Each row is a point. Any point is a mix of the corners, with weights that add up to 1. It lies inside the corners' shape when no weight is negative. Say inside or outside, and name the corners with a negative weight.

Corners:
(1): [ 29 -20]
(2): [-50 -49]
(3): [-58  68]
Points:
[ 4 23] -> outside (2)
[-41  67] -> outside (2)
[ 28 -35] -> outside (3)
[ 16 -15] -> inside
[-17   7] -> inside
[ 23 -18] -> inside
[-54  61] -> inside
[ 22 -18] -> inside

Corners:
(1): [ 71  14   6  -6  34   2 -40  13 -14]
(2): [ 41  68   9 -52 -26  31 -53 -17 -64]
(3): [ 14  14 -68 -43  20 -11  80 -38  32]
(4): [ 52  80  82  53 -93  61 -59 -18  68]
(5): [ 14  -3 -27 -20  39  28 -38 -34   0]
(6): [-34 -43  -2  22  36 -51   4  18 -51]
(7): [  6   1  51  28  -3 -66 -19 -35  83]
(8): [-12 -38  73 -23 -88  18  33  46 -51]
(9): [-19 -34  77 -20  35   2  -1   9 -48]
(10): [-47  29 -27 -66  26 -51  12 -13  46]
Points:
[-24  -2  -6 -17  37 -26  14 -25  29] -> outside (1, 2, 8)
[ 25  22  31 -25 -10  -1  -3  -1  11] -> outside (5, 6)
[  2 -34  13 -29  25   9  12  17 -83] -> outside (4, 7, 10)
[  3  19  36  -2 -25 -10 -16 -17  16] -> outside (1)
